Rows are points. The points of each table are mixes of a few directions, plus a little noise. Count the directions of each table, and those that both share. Where both have some left over, give the other angles between the two spaces (their principal angles), to ten degrees, smallest first.

First (5 x 2)
[[-2.40  2.89]
 [ 1.60 -1.91]
 [ 1.16 -1.38]
 [-1.27  1.54]
 [ 0.91 -1.12]]
Second (7 x 2)
[[-3.62  0.01]
 [ 4.01 -0.01]
 [-0.15 -0.01]
 [ 2.62  0.00]
 [ 0.32  0.01]
 [-2.01  0.00]
 [-1.18 -0.01]]
Directions: first 1, second 1, shared 0; angles 50

First (5 x 4)
[[ 1.20  2.96  0.00  1.58]
 [-1.76 -4.39 -0.15 -1.64]
 [-0.77 -2.03 -0.50  1.05]
 [-0.03 -0.07  0.02 -0.11]
 [ 1.37  3.52  0.64 -0.89]]
Second (6 x 4)
[[-0.62 -1.65 -0.51  1.32]
 [ 1.65  3.93 -0.56  4.45]
 [ 0.65  1.71  0.49 -1.20]
 [ 0.20  0.61  0.53 -1.92]
 [-0.83 -2.08 -0.19 -0.26]
 [-1.06 -2.54  0.25 -2.39]]
Directions: first 2, second 2, shared 2

First (10 x 9)
[[ 0.77  0.89 -0.53  0.80 -0.34 -1.40 -0.86  1.25 -1.50]
 [-2.81  0.74  2.93 -0.12 -2.15  2.32  3.38 -0.39  2.15]
 [ 1.32  0.88 -2.29  0.09  2.32  1.02 -2.51  1.32 -2.28]
 [-2.43 -0.71  3.48 -0.95 -2.25  1.44  3.50 -1.15  3.03]
 [ 2.90 -0.54  1.29 -2.22  0.25  1.48  0.66  0.99 -0.26]
 [-2.98 -0.91 -0.79  0.79  0.41 -1.54 -1.88 -0.77  0.35]
 [ 1.37  0.10 -1.31  0.39  0.56 -2.25 -2.45  1.44 -2.14]
 [ 0.86 -0.05 -4.02  1.15  3.03  1.10 -0.99 -2.73  0.29]
 [-1.77  0.57  0.12  1.85 -1.60 -0.90  2.17 -1.88  1.69]
 [ 2.76 -0.93  1.13 -1.79 -0.24 -1.27 -0.98  1.94 -1.32]]
Second (8 x 9)
[[-0.49 -1.62  1.16 -0.80 -0.67 -0.71  0.96 -1.38  1.76]
 [-0.02  0.36 -2.52  2.11  0.45 -1.99 -0.62 -1.55 -0.14]
 [ 0.59 -1.51 -1.99 -0.43  2.26  0.65 -0.80 -2.33  1.00]
 [ 1.26 -1.47  2.07 -1.98 -0.75  0.23  1.33 -0.17  1.16]
 [-4.18  2.27 -2.52  3.42  0.52 -0.49 -2.06  0.31 -1.33]
 [-2.83  0.47 -0.20  2.00 -1.26 -2.05  0.03 -0.66  0.45]
 [ 4.36  2.10  1.64 -1.46 -0.73  1.63  0.62  4.12 -2.85]
 [ 1.31 -0.57  2.38 -2.86  0.16  2.74  0.57  1.66 -0.07]]
Directions: first 5, second 4, shared 4

First (10 x 14)
[[ 6.82 -0.92  0.18  1.18  0.76 -2.32 -4.84 -2.06  0.37 -0.95 -1.03 -0.81
  -3.14  0.88]
 [-4.90 -0.74  1.00 -1.05 -2.19 -0.22  2.44  1.89  0.35  0.52 -0.69 -1.66
   0.82 -1.04]
 [-4.32 -0.57  1.39 -0.40 -2.26 -0.61  4.76  2.06 -1.55  0.70 -0.26 -2.25
   0.19 -0.24]
 [-1.79 -0.21 -0.06 -0.71 -0.04  1.72  0.20  0.56  1.42 -0.42  0.27  0.61
   0.71 -1.04]
 [ 5.72  0.06 -0.10  1.46  1.20 -1.52 -1.91 -1.66 -1.31 -0.42 -0.06 -0.18
  -2.19  1.48]
 [-1.81  1.73 -1.59 -0.36  1.37  1.38  0.02 -0.35  0.04  0.76  0.97  2.53
   2.77  0.14]
 [ 5.18 -0.60  0.14  0.94  1.42  1.12 -1.44 -1.10  0.37 -1.56  0.57  0.45
  -2.53  0.20]
 [-2.01  0.77 -1.06 -0.79  0.42  0.60 -1.67 -0.20  1.36  0.49 -0.03  1.49
   2.13 -0.56]
 [-1.70  1.68 -1.54 -0.35  0.96 -0.02 -1.07 -0.58 -0.05  1.19  0.26  2.02
   2.76  0.44]
 [-1.13 -1.17  1.61  0.10 -1.62 -0.07  3.56  1.52 -1.03 -0.34 -0.12 -2.20
  -1.54 -0.34]]
Second (11 x 14)
[[ 0.67 -3.13  2.02  2.25 -1.19  2.36  5.36  1.10 -1.81 -1.29 -0.25 -1.73
  -1.54 -1.58]
 [-2.72 -0.81  0.30 -0.24 -1.75 -2.11 -0.88  0.41  0.26  1.07 -1.81 -1.41
   1.25 -0.62]
 [-0.71  1.53 -1.62 -0.13  0.82 -1.41 -2.83 -1.15  0.02  1.45 -0.44  1.58
   2.60  0.68]
 [ 0.10  0.49  0.15 -1.30  0.32  0.97 -0.38  0.45  1.47 -0.81  0.90  0.23
  -1.13 -0.03]
 [-0.83 -2.25 -0.68  1.47  0.13  2.14 -2.20 -0.84  1.69 -0.23 -1.65  1.62
   2.95 -2.72]
 [ 0.02  1.54 -0.33 -1.37 -0.31 -3.24 -2.56 -0.26  0.25  0.93 -0.34 -0.80
  -0.57  1.57]
 [-0.99 -0.03 -0.02 -1.41 -0.88 -1.90 -3.57 -0.04  2.11  0.31 -1.16 -0.79
  -0.07 -0.24]
 [-2.31  2.97 -1.70 -1.89  1.75  1.80 -0.26  0.10  1.12  0.42  2.07  2.88
   1.99  0.67]
 [ 4.50 -1.00  1.73  2.88  0.87  2.81  8.28  0.65 -4.71 -1.62  2.36 -0.92
  -3.64  1.02]
 [ 0.98 -0.29  0.58 -0.95 -0.61 -1.37 -2.18  0.06  1.38 -0.45 -0.51 -1.26
  -1.85  0.15]
 [ 1.29  0.99 -0.39  0.70  0.91 -0.05  1.33 -0.42 -1.78  0.31  0.84  0.60
   0.02  1.14]]
Directions: first 4, second 5, shared 4

First (8 x 20)
[[ 1.65  1.83 -1.37  2.20  0.49 -5.41 -3.16 -0.39  0.62  4.10  1.25  0.37
   0.79 -0.70 -1.98  1.54  0.66  1.46  0.60 -0.92]
 [-0.21 -0.56  0.98 -0.83 -0.48  2.70  1.38  0.49 -0.64 -1.36 -0.53 -0.33
  -0.49 -0.24  0.68  0.04 -0.47 -0.72 -0.10  0.23]
 [ 1.50  0.02  2.64 -0.68 -1.53  4.65  1.86  1.72 -2.03 -0.28 -0.63 -1.00
  -1.04 -2.12  0.24  2.51 -1.24 -1.24  0.36 -0.27]
 [ 0.51  1.36 -2.30  1.98  1.11 -6.35 -3.26 -1.13  1.46  3.22  1.25  0.79
   1.11  0.52 -1.60 -0.09  1.11  1.70  0.27 -0.57]
 [ 0.00 -0.64  1.49 -1.03 -0.75  3.66  1.83  0.79 -0.99 -1.52 -0.66 -0.52
  -0.68 -0.56  0.76  0.42 -0.68 -0.99 -0.08  0.21]
 [-2.28 -0.52 -2.83  0.24  1.73 -4.19 -1.43 -1.96  2.30 -0.77  0.41  1.13
   1.04  2.77  0.25 -3.49  1.32  1.11 -0.61  0.57]
 [ 0.26 -0.13  0.80 -0.37 -0.45  1.65  0.75  0.48 -0.59 -0.39 -0.25 -0.29
  -0.34 -0.50  0.20  0.54 -0.38 -0.44  0.04  0.00]
 [-1.45 -1.36  0.62 -1.51 -0.13  3.31  2.05  0.03 -0.15 -3.02 -0.84 -0.14
  -0.43  0.82  1.43 -1.53 -0.30 -0.88 -0.50  0.73]]
Second (10 x 20)
[[ 0.08  0.25 -0.45  0.35  0.20 -1.18 -0.60 -0.20  0.29  0.58  0.22  0.14
   0.23  0.13 -0.30 -0.05  0.22  0.30  0.06 -0.10]
 [ 0.46  1.39 -2.52  2.08  1.22 -6.78 -3.49 -1.25  1.60  3.31  1.31  0.85
   1.18  0.64 -1.68 -0.21  1.22  1.83  0.27 -0.57]
 [-0.27 -0.80  1.44 -1.21 -0.72  3.90  2.01  0.71 -0.95 -1.92 -0.76 -0.51
  -0.69 -0.36  0.95  0.11 -0.69 -1.06 -0.13  0.32]
 [-0.65 -1.98  3.55 -2.92 -1.73  9.49  4.88  1.74 -2.27 -4.69 -1.85 -1.19
  -1.67 -0.89  2.35  0.30 -1.70 -2.54 -0.37  0.81]
 [-0.36 -1.13  2.06 -1.69 -1.01  5.54  2.84  1.01 -1.31 -2.71 -1.06 -0.67
  -0.97 -0.51  1.37  0.16 -0.99 -1.50 -0.22  0.45]
 [ 0.16  0.51 -0.93  0.75  0.45 -2.42 -1.23 -0.45  0.59  1.19  0.49  0.29
   0.44  0.25 -0.58 -0.07  0.43  0.66  0.09 -0.20]
 [-0.05 -0.22  0.35 -0.31 -0.19  0.92  0.46  0.18 -0.21 -0.46 -0.17 -0.10
  -0.17 -0.09  0.25  0.04 -0.17 -0.25 -0.04  0.09]
 [ 0.09  0.26 -0.44  0.38  0.22 -1.21 -0.63 -0.23  0.29  0.60  0.24  0.16
   0.20  0.12 -0.31 -0.02  0.22  0.33  0.05 -0.10]
 [ 0.28  0.87 -1.55  1.31  0.76 -4.18 -2.17 -0.76  0.99  2.06  0.82  0.53
   0.73  0.40 -1.03 -0.11  0.73  1.10  0.17 -0.36]
 [ 0.26  0.83 -1.50  1.22  0.73 -4.02 -2.09 -0.76  0.96  1.98  0.78  0.51
   0.73  0.39 -1.00 -0.10  0.73  1.11  0.18 -0.35]]
Directions: first 2, second 1, shared 1
